Each row of a before or after table is a point. One or more steps were done to the points. Then noise was added and the rows were shuffled. The steps act on how far a point lies along the listed directions, d1 being the first. Name the steps. A step turns or swaps two directions, mirrors them in a line or flattens them onto one, adds a multiple of one to another, or multiplies one. Angles are multiples of 10 degrees, from the lower direction toward the higher: turns from -170 to 170, lines from 10 to 170 but not 90. Use the fewest steps. Two steps may share a direction if one is a turn and the other turns, adds or multiplies; they go together, in the order done. Otherwise the lowest direction goes first.

Directions:
(1):  0.000 -0.057
(2): 0.057 0.000
Before (13 x 2)
0:  0.005 -0.010
1: -0.048  0.056
2:  0.023  0.043
3: -0.035 -0.031
4:  0.056  0.051
5: -0.112  0.025
6: -0.027  0.020
7: -0.035  0.014
8:  0.029  0.027
9: -0.006  0.000
10: -0.007 -0.026
11: -0.054  0.050
12: -0.033 -0.050
After (13 x 2)
0: -0.023  0.114
1:  0.009 -0.003
2: -0.051  0.052
3:  0.032  0.034
4: -0.011  0.036
5:  0.049  0.031
6: -0.041 -0.023
7: -0.054  0.047
8:  0.025  0.007
9: -0.022  0.031
10:  0.002  0.002
11: -0.024 -0.030
12: -0.050 -0.057
Steps: swap d1 and d2

Directions:
(1):  0.045 -0.034  0.005 -0.034  0.071  0.019
(2):  0.034 -0.069 -0.019  0.037 -0.042  0.024
(3): -0.009  0.022 -0.075  0.044  0.039  0.015
(4): -0.031 -0.007  0.058  0.058  0.031  0.035
(5): -0.040 -0.052 -0.007  0.008  0.024 -0.070
Before (10 x 6)
0:  0.006 -0.039  0.036 -0.014  0.012  0.006
1:  0.008  0.021  0.022 -0.001 -0.077 -0.001
2: -0.028  0.056  0.025 -0.030  0.031  0.051
3: -0.048 -0.024  0.057  0.038 -0.034 -0.009
4:  0.049 -0.048 -0.012  0.021  0.010  0.053
5:  0.064 -0.117 -0.016 -0.009 -0.089  0.026
6:  0.029  0.025 -0.026 -0.006 -0.014  0.029
7: -0.047  0.003  0.016  0.028  0.023 -0.038
8: -0.028 -0.001 -0.041 -0.003  0.061 -0.036
9: -0.006  0.086  0.021  0.026  0.043  0.079
After (10 x 6)
0: -0.011  0.062 -0.013 -0.049  0.026  0.037
1: -0.046  0.010 -0.077  0.069  0.002 -0.005
2:  0.028 -0.117  0.020  0.066 -0.040  0.070
3:  0.036  0.094 -0.049 -0.055 -0.001  0.030
4: -0.030  0.015 -0.039  0.005  0.017 -0.055
5: -0.016  0.037 -0.007  0.068 -0.029  0.032
6: -0.013 -0.019  0.015 -0.063  0.015 -0.061
7:  0.002 -0.027 -0.005  0.010  0.037  0.016
8:  0.029  0.014  0.025 -0.013 -0.027  0.028
9:  0.062 -0.054 -0.009 -0.014 -0.010  0.037
Steps: turn d3 and d4 by -120 degrees; add -0.5 times d1 to d3
